Every row gives one point. Two turns around zero, p and q, are shown by what they do to some points. Write where each new point lands after one turn and then the other. Backwards means that the second turn is done in reverse. Each puzzle has new turns, and all numbers are rounded.
In the rows, zero is written as 128.

Turn p:
[163  58] -> [82 65]
[121 150] -> [144 144]
[121 169] -> [161 153]
[ 92 116] -> [101 155]
[143 147] -> [152 123]
Turn q:
[173 146] -> [170 103]
[177 109] -> [143  78]
[110 123] -> [113 139]
[ 93 163] -> [135 177]
[87 98] -> [ 79 142]
Where do these land?
q, then p backwards: [165 108] -> [168 115]
p, then q: [128  76] -> [ 81 150]
q, then p backwards: [127 158] -> [122 157]
p, then q: [ 92 170] -> [181 143]

Turn p:
[129 128 107] -> [114 118 116]
[174  91 147] -> [153  84 165]
[125 195 108] -> [140 149  62]
[ 84  98 151] -> [106 161 170]
Turn q:
[139 168 139] -> [165 148 137]
[138  64 201] -> [126  36 161]
[138 122  93] -> [116 139  95]
[121 128 105] -> [114 143 116]
[103 158 101] -> [119 174 131]
Where do these land?
p, then q: [134 157 113] -> [118 144 101]
p, then q: [133 116 107] -> [105 122 133]
q, then p: [142 155 160] -> [164 104 137]
p, then q: [171 105  81] -> [ 72  92 117]
p, then q: [ 61 108 179] -> [184 156 188]

Turn p:
[135 131  64 163 151 103] -> [135  77 103 146 180 112]
[133 147 178 112 130 164] -> [107 169 140 127 102 166]
[127 112 133 150  86 137] -> [165 131 106 125 102 129]
[159 138 113 111 156  93] -> [115 118 145 103 177 124]
[117  96 168 130 153 143] -> [130 122 172 142  98 151]
[ 83 137 156 133  84 131] -> [149 171 119 150  90 104]
[142 136  84  96 137 125] -> [ 93 107 111 102 148 110]
Turn q:
[136 105 163 167 148 190] -> [ 94  84 138 100 143 186]
[110 145 157 143  86 132] -> [134 160 155 122 107 162]
[108 136 105 108 148 109] -> [118 133 109 152 116  97]
[148 140  96 114  96 125] -> [171 147 105 130 135 126]
[145 118  31 130 158 101] -> [173  81  79 176 133  79]
[142 143 147 131 159 119] -> [106 125 145 140 156 119]
[104 152 134 104 101 110] -> [130 175 129 134 107 120]
[134  99 162 112 149 148] -> [ 93 115 130  88 139 126]
[125 114 157 143 107 117] -> [133 132 162 108 115 135]
Where do these land?
q, then p: [160 106 122 183 168 133] -> [147  83 176 130  97 151]
q, then p: [ 64  82 139 165 146 173] -> [145 118 106 125  37  98]
q, then p backwards: [144 128 146  98 118 102] -> [125 141 138 105 112  93]
p, then q: [104 146 120  80 136 149] -> [121 154 133 149  77 124]
q, then p: [172 107  95 157 131 112] -> [146  90 158  97 140 156]
q, then p backwards: [118 170 132 100 108  89] -> [ 91 161 163 125 108 108]
p, then q: [119 136 131 117 105 132] -> [143 147 124 142 126 124]
q, then p: [143 148 139 123 113 135] -> [106 137 125 135 138 145]
